Each row of a before or after table is a point. One or more steps were done to the points. Then noise was added and the rows were shuffled. The steps act on columns, c1 being the first. Write out the steps. A step turns or swaps two columns, mirrors them in a line or flattens them onto one, adds a multiple of one to another, or multiplies or shifts one. Angles are multiples of 10 degrees, from the lower column toward the higher: turns from -170 to 170, lines from 10 to 170 but not 90. Use the fewest steps. Two steps may share a column if one is a turn and the other turns, adds or multiplies; they go together, in the order done. Otherwise the lowest column goes first.

Before (8 x 3):
| -2.5 | -0.9 |  4.9 |
|  4.4 |  5.6 |  0.7 |
|  4.5 |  1.7 |  2.9 |
|  2.6 |  1.4 |  6.4 |
|  4.1 | -1.3 |  5.3 |
| -5.5 | -6.2 | -6.9 |
| -5.6 | -3.9 | -2.3 |
| -1.3 |  2.5 |  5.6 |
After (8 x 3):
| -3.3 |  2.6 |  5.7 |
|  2.4 | -1.6 |  5.3 |
| -7.8 | -6.1 | -6.9 |
|  2.1 |  5.8 |  1.1 |
|  2.4 |  1.3 |  2.9 |
|  1.0 |  1.5 |  6.4 |
| -7.4 | -3.7 | -2.7 |
| -4.3 | -0.8 |  4.9 |
Steps: shift c1 by -2.0

Before:
|  -6.6 |  -1.6 |   5.4 |   1.8 |   3.2 |  -1.8 |   1.5 |   3.3 |  -2.3 |
|  -3.6 |   1.9 |  -4.3 |   3.1 |   0.7 | -10.1 |   1.9 |  -4.7 |  -0.2 |
|  -2.8 |  -4.3 |  10.8 |   3.8 |  -4.2 |  -1.0 |  -1.1 |   1.7 |   1.6 |
|  -1.3 |   4.2 |  -5.8 |   4.9 |  -0.3 |  -8.8 |  -4.3 |   2.5 |  -0.5 |
|   1.5 |  -4.7 |   6.6 |   3.1 |   5.0 |   2.3 |  -0.9 |   1.9 |   2.3 |
|  -3.6 |  -1.2 |   2.6 |   3.3 |  -3.1 |   2.1 |   2.5 |   2.9 |   4.0 |
|  -0.2 |   1.8 |  -2.7 |   1.3 |  -2.9 | -12.8 |   0.3 |   3.0 |   0.7 |
|  -0.3 |  -1.3 |  -5.7 |  -8.2 |   0.4 |  -2.1 |  -6.7 |  -4.6 |  -4.6 |
|   5.2 |  -7.2 |  -5.2 |  -2.7 |  -4.0 |   0.7 |  -5.1 |  -5.8 | -10.0 |
|  -4.0 |  -8.9 |   5.9 |   0.9 |   1.5 |  -0.2 |   2.8 |   4.5 |   4.1 |
|  -5.7 |  -5.9 |   8.1 |   3.0 |   3.6 |   0.8 |  -2.3 |   0.4 |   6.9 |
|  -5.7 |  -7.5 |   2.9 |   5.2 |   1.3 |  -0.2 |  -3.9 |   3.1 |   2.0 |
After:
|   1.6 |  -0.3 |   6.8 |   2.0 |   4.7 |   2.2 |   4.7 |   1.7 |   2.9 |
|  -6.0 |  -2.4 |   2.8 |   1.9 |   1.2 |  -0.2 |   8.3 |   3.1 |   5.2 |
|  -2.8 |  -0.5 |  10.9 |   1.4 |  -4.5 |  -1.0 |   3.9 |   1.4 |   3.8 |
|  -1.1 |  -4.9 |  -5.8 |  -0.5 |  -0.2 |  -8.8 |  -3.3 |   2.9 |   5.1 |
|  -5.6 |  -1.1 |   8.2 |   7.0 |   3.4 |   0.4 |   6.3 |   0.4 |   3.1 |
|   0.1 |  -0.1 |  -2.2 |   0.4 |  -2.5 | -12.6 |  -1.8 |   3.1 |   1.3 |
|  -3.8 |   4.4 |   5.7 |   3.8 |   1.6 |  -0.4 |   8.2 |   4.4 |   0.6 |
|  -3.1 |   1.3 |  -4.5 |  -0.1 |   0.4 | -10.0 |  -2.4 |  -4.7 |   3.4 |
|   4.9 |  -4.0 |  -5.1 | -10.2 |  -4.1 |   0.5 |   8.0 |  -6.1 |  -3.0 |
|  -6.3 |   2.2 |   5.1 |  -2.2 |   3.4 |  -2.1 |   1.3 |   3.0 |   1.7 |
|  -0.3 |  -6.2 |  -5.5 |  -4.3 |   0.6 |  -2.3 |   2.3 |  -4.7 |  -8.1 |
|  -3.5 |   2.7 |   2.6 |   3.9 |  -2.9 |   2.0 |   0.6 |   2.9 |   3.2 |
Steps: turn c2 and c7 by -100 degrees; swap c4 and c9

Before:
|   1.1 |   2.9 |   9.2 |  -7.4 |  12.0 |   3.7 |  -2.7 |   3.6 |   1.1 |  -1.0 |   2.1 |   3.3 |   3.6 |  -4.0 |
|   1.0 |  -6.0 |   1.3 |  -0.7 |  -4.2 |   4.2 |   4.4 |  -3.0 |  -3.9 |  -1.1 |   0.4 |   3.5 |   1.0 |  -4.0 |
|  -2.0 |   4.6 |  13.3 |  -5.2 |   8.1 |   4.5 |   3.0 |   1.8 |   1.4 |  -5.3 |   5.6 |   0.0 |  -1.5 |  -2.1 |
|   4.0 |  -4.6 |  -3.6 |  -1.4 |  -8.5 |   2.1 |   0.7 |  -7.3 |   4.1 |  -3.1 |   1.6 |   0.2 |   1.9 |  -2.8 |
|   4.1 |  -2.3 |   1.4 |   3.0 |  -4.2 |  -0.5 |  -5.0 |  -6.3 |  -2.7 |  -6.1 |  -5.1 |  -2.8 |  -2.0 |  -1.5 |
|   6.9 |  -2.9 |  -7.0 |  -0.8 |  -0.7 |  -3.7 |   2.8 |  -4.9 |  -4.1 |  -2.2 |   0.2 |  -0.2 |  -6.4 |   1.3 |
|  -3.3 |   5.1 |   4.5 |  -6.0 |   4.6 |   7.6 |   4.9 |   4.6 |   0.5 |  -7.3 |   0.3 |  -1.8 |   2.5 |  -4.9 |
|  -2.9 |   0.8 |  -0.7 |  -2.6 |  -0.7 |  -0.7 |  -0.4 |   7.7 |   3.3 |  -8.0 |  -0.3 |   4.5 |  -0.5 |   9.1 |
|  -1.8 |   3.8 |   3.2 |  -5.1 |  -1.3 |   0.8 |   2.9 |   3.5 |  -0.1 |  -1.6 |  -2.1 |  -3.3 |   1.1 |   7.1 |
|  -2.6 |   4.8 |   2.0 |   0.9 |  -3.6 |  -3.8 |  -3.4 |  11.0 |  -1.4 |  -5.2 |   7.5 |  -2.0 |   7.8 |   5.3 |
|   0.6 |   4.7 |   1.5 |  -1.6 |  -0.4 |   3.7 |   0.7 |  -5.8 |  -3.5 |  -2.8 |   3.0 |   4.3 |   2.9 |  -2.3 |
| -10.0 |   1.0 |  -1.8 |  -4.2 |  -5.7 |   1.6 |  -2.4 |   5.0 |   2.5 |  -3.5 |  -0.6 |  -2.6 |  -4.0 |   3.4 |
After:
|   2.0 |   2.8 |   1.9 |  -7.2 |   0.1 |  -9.6 |  -5.9 |   3.8 |   0.9 |  -1.2 |   0.9 |   3.3 |   3.1 |   0.2 |
|   3.5 |  -4.6 |   2.8 |  -1.4 |  -1.9 |   3.2 |   1.4 |  -7.3 |   4.1 |  -3.1 |   1.7 |   0.1 |   0.3 |  -5.2 |
|  -2.7 |   3.7 |   0.3 |  -5.3 |   2.2 |  -3.3 |  -0.3 |   3.7 |  -0.2 |  -1.7 |  -2.0 |  -3.5 |  -0.7 |   5.8 |
|   5.6 |  -2.9 |  -2.6 |  -0.6 |   0.6 |   7.6 |   4.7 |  -4.9 |  -4.0 |  -2.2 |   2.9 |  -0.3 |  -7.6 |   1.0 |
|  -1.3 |   4.9 |  -4.0 |   1.1 |   1.4 |  -1.3 |  -3.7 |  10.9 |  -1.5 |  -5.2 |   5.7 |  -2.0 |   6.5 |   3.5 |
|  -4.7 |   5.2 |   6.6 |  -6.1 |  -1.1 |  -5.9 |   0.3 |   4.8 |   0.2 |  -7.2 |   1.2 |  -1.9 |  -2.3 |  -2.7 |
|  -2.8 |   4.6 |   2.0 |  -5.3 |   0.3 | -13.9 |  -0.3 |   1.8 |   1.5 |  -5.2 |   7.1 |  -0.1 |  -3.3 |   1.0 |
|   5.5 |  -2.0 |  -0.7 |   3.2 |  -1.2 |  -1.1 |  -2.0 |  -6.2 |  -2.8 |  -6.0 |  -2.7 |  -2.9 |  -7.6 |  -2.5 |
|  -8.6 |   1.0 |   1.7 |  -4.7 |   0.2 |   1.2 |  -7.6 |   5.1 |   2.5 |  -3.3 |   1.5 |  -2.5 |  -6.0 |   1.2 |
|   0.4 |   4.5 |   3.4 |  -1.6 |  -0.7 |  -1.9 |   0.2 |  -5.9 |  -3.6 |  -2.7 |   2.5 |   4.3 |   2.0 |  -2.3 |
|  -2.5 |   0.8 |  -0.5 |  -2.6 |   2.9 |   1.0 |  -2.7 |   7.8 |   3.2 |  -8.0 |   1.7 |   4.5 |  -5.9 |   7.9 |
|  -0.5 |  -5.9 |   3.9 |  -0.7 |  -1.9 |  -1.9 |   4.3 |  -3.3 |  -4.1 |  -0.9 |   0.2 |   3.6 |   0.6 |  -4.8 |
Steps: turn c1 and c7 by 20 degrees; add 0.5 times c4 to c7; turn c3 and c6 by -100 degrees; flatten c5 and c14 onto the line at 70 degrees; add 0.7 times c10 to c13; turn c11 and c13 by 20 degrees
